Every row gives one point. Examples show where two turns around zero, p and q, send a point. Write where each new point lands after one turn and then the other. Backwards means that the second turn is done in reverse. Each puzzle has new turns, and all numbers are rounded.
In the rows, zero is written as 128.

Turn p:
[147 145] -> [152 119]
[110  88] -> [ 84 125]
[142 153] -> [157 128]
[114 127] -> [120 140]
Turn q:
[120 152] -> [109 111]
[131 145] -> [111 124]
[148  84] -> [161 164]
[112 132] -> [131 112]
Where do these land?
p, then q: [120 135] -> [118 126]
p, then q: [139 163] -> [107 158]
p, then q backwards: [118 108] -> [136 149]
p, then q: [116  88] -> [152  94]
p, then q: [147 146] -> [126 154]

Turn p:
[117  99 106 153] -> [164 137 104 141]
[135 127 126  93] -> [114 106 123 104]
[102 147 111 155] -> [121 159 110 155]
[132 142 175 112] -> [104 105 167 135]
[154 125 123 127] -> [138 133 137 105]
Turn q:
[168 150 131 144] -> [150 147  90 123]
[126 139 119 148] -> [142 112 116 131]
[148  93 133 142] -> [148 140 143  95]
[107 135 138  73] -> [ 78 144 144 152]
[108 104 111 119] -> [111 109 150 114]
[112 147 136 143] -> [141 116 125 152]
Where do these land?
p, then q: [116 125 140 128] -> [142 123 136 123]
p, then q: [172 111 156 121] -> [124 179 149 128]
q, then p: [103 103 112 137] -> [142  92 139 133]
q, then p backwards: [122 181 107 142] -> [ 77 104 115 116]
p, then q: [127 120 125 112] -> [118 126 136 116]

Turn p:
[117 141 116 140 141 117 127  97] -> [142 152 120 130 125  99 117 129]
[136 146 118 137 135 104 107 132] -> [155 129 146 129 147 116 120 130]
[144  92 125 111 151 155 124 144] -> [114  90 111 109 121 146 110 107]
[162 161 174 130 129 149  90 125] -> [169 130 100 149 162 174 129 133]
[142 104 137 123 113 119 140 119] -> [117 138 136 124 118 141 139 101]
[112 203 119 109 114 120 155 130] -> [162 135 129 136 112 105 176 183]
[111  84 125 154 132 121 160 135] -> [ 81 124 141 145 111 110 118 103]
[103 119 128 116 140 111  95 131] -> [120 128 127 104 166 112 121 129]
[125 102 110 133  99 156 154 139] -> [ 92 124 141 126  90 148 121 137]
Turn q:
[147 109 132 156  92 155 139 114] -> [145 155 123 117 104 158 147  99]
[127 141 124 107 161 127 114 111] -> [114 108 101 133 149 124 113 140]
[135 154 135 160 138 140 162 120] -> [131 157 120  93 151 130 151 135]
[133 133 103 117 131  90  89 138] -> [145 105 120 148 117  87 101 132]
[128 134 143 111 104  98  90 153] -> [129 131 140 156  90 104 102 150]
[121 137 169 132 154 159 139 123] -> [103 151 119 133 154 158 144 152]
[118 114 103 117 113 133 111 168] -> [151  97 154 149 107 124 138 134]
[152  86 107 115 103 126 149 163] -> [166 113 175 125 114 151 114 108]
[103 109 136 142 156 126 139  94] -> [ 98 135 118 136 163 127 138  98]
[115 165 128 123 128 127 148  98] -> [ 98 128 110  90 131 117 134 134]
Where do these land?
q, then p: [122 117  89 110 130 141 127 128] -> [106 131 124 115 115 138 116  95]
p, then q: [132 142 102 104 103 119 148 117] -> [121 135 152 101 103 140 112 144]
p, then q: [160 135 147 136 165 102 123 159] -> [141 154 113 141 162 145 110  88]
p, then q: [156 141 170 167 161 139 127 174] -> [165 157 112 160 162 140 157  84]
p, then q: [127 116 120 157 119 145 111  88] -> [132 120  91 131 104 106 139 154]
q, then p: [141 136 156 123 142 148 100 148] -> [128 100 147 152 125 139 107 151]
p, then q: [115 125 114 118 100 137 150 107] -> [114 123 144 106  99 121 138 146]
p, then q backwards: [ 98 101 108 145  79 129 111 113] -> [126 138 186 118 117 109 162 126]
p, then q: [145 132 154 113 139 107 130 132] -> [128 133 121 108 154 142 120 108]
q, then p: [117 162 139 128 154 111 127 140] -> [127  98 146 131 151 103 137 129]
p, then q backwards: [ 95 101 110 108 116 129 153 103] -> [105 160 144 134  95 116 140 100]
